Rows are points. Any point is a mix of the corners, with weights that add up to 1. It lies inside the corners' shape when no weight is negative. Say inside or outside, and name the corners with a negative weight.

Corners:
(1): [-11 -16]
(2): [-30  21]
(3): [68 18]
Points:
[76 14] => outside (2)
[ 14 -22] => outside (2)
[ -3 -10] => inside
[ 7 18] => inside
[-42   6] => outside (3)
[-40  -7] => outside (3)

Corners:
(1): [ 44 -52  44  14]
(2): [ -6  92 -28 -30]
(3): [ 25  12 -57 -40]
(4): [-32   2  45 -55]
(5): [-36  21   4  -3]
Points:
[-18  24   0 -14] => inside
[-14   8  11  -5] => inside
[ 28 -26  25  -2] => inside
[-41  62 -28 -10] => outside (1, 4)
[ 15 -21  26   3] => inside
[-3 20 -6 -5] => outside (4)
[-19   3  34 -25] => outside (3)
[-27  39   8 -48] => outside (1)

Corners:
(1): [ 42   2  16  39 -10  -6 -12  10  63]
(2): [ 24  45  66  43  -3  -1 -22  -3  18]
(3): [ 32 -40  24  53 -20  30 -12 -22  11]
(4): [-28  52  48 -36 -68 -82   3  20  -6]
(5): [ 51  23  20  66  20  -5  24 -18   4]
(6): [-76  -7 -34  -3  10   0  10  -6   9]
(7): [ 65 -23  37  35  52 -10   0 -15  24]
(8): [-23   2 -36 -39   2  39   2   9  -9]
(9): [ 76  18  44  56  15  -4   5 -70  45]
(10): [-61   9 -57 -22 -23 -15 -41   7 -31]
Points:
[ 21   0  18  33   7  -9  -6 -25   4] => outside (1, 8)
[  6  10  23   5 -11 -15   3   7  16] => outside (9, 10)
[ 24   1  16  27  -4  -1 -10 -21  28] => outside (5)
[-53  38  12  -6 -34   1 -31  -6 -10] => outside (1, 5, 7)

Corners:
(1): [-26  28   5  13  21   9  -8  29   6  41   4 -25]
(2): [ 34  28  -9   0 -11  28  -3 -11  -7 -10 -49 -17]
(3): [  6  -9  11 -15   4 -23  -1   1   0 -19  16  15]
(4): [-14  13  -8 -21  10  -7  33   1 -23   7  26 -10]
(5): [  2   2   7  11 -13 -25 -24 -10  -6  -5 -27 -23]
(6): [ 39   1  30 -23  -1 -10  13  -8   4   9  19 -19]
(7): [ 13  -6  12 -19  13 -11   1   2   6  39  15  43]
(8): [-42 -13 -22  95 -15   7 -32   1 -18 -13  -6 -15]
(9): [ 26  17   8 -14 -15 -12   5 -12  13  -1  13 -19]
(10): [-11  39  62 -29 -15  -5  66 -10  11 -18 -34  23]
(11): [-30  -3 -10   5   0  -8 -20 -25  19 -13  10 -30]
(12): [-23 -16  -1 -10 -25  -6   7   1   4  -6  14 -15]
(13): [-36  -5  24  22 -20 -14 -20   0 -16 -17   1   5]
Points:
[-21   2   1  12  -6  -4  -1   0  -3  -3   2  -7] => outside (6)
[-28  -6  -5  23  -3  -6 -15   5  -2  -2  25 -22] => outside (2, 5, 7, 10)
[-15  10  16 -30   1 -17  22   2  10   8  12   3] => outside (2, 6, 8, 13)
[  1  14  29  -4 -17  -4  22  -9  -8 -23 -25   1] => outside (1, 7, 9, 11)
[ -6  11   0 -10   2  -6  15  -1 -10   3  12  -9] => inside
[-8  0  2 17 -5 -7 -8 -3 -2 -1  2 -4] => inside
[ -6   9   0  13 -10   0  -1  -7   1  -4 -10 -26] => outside (3, 7, 13)
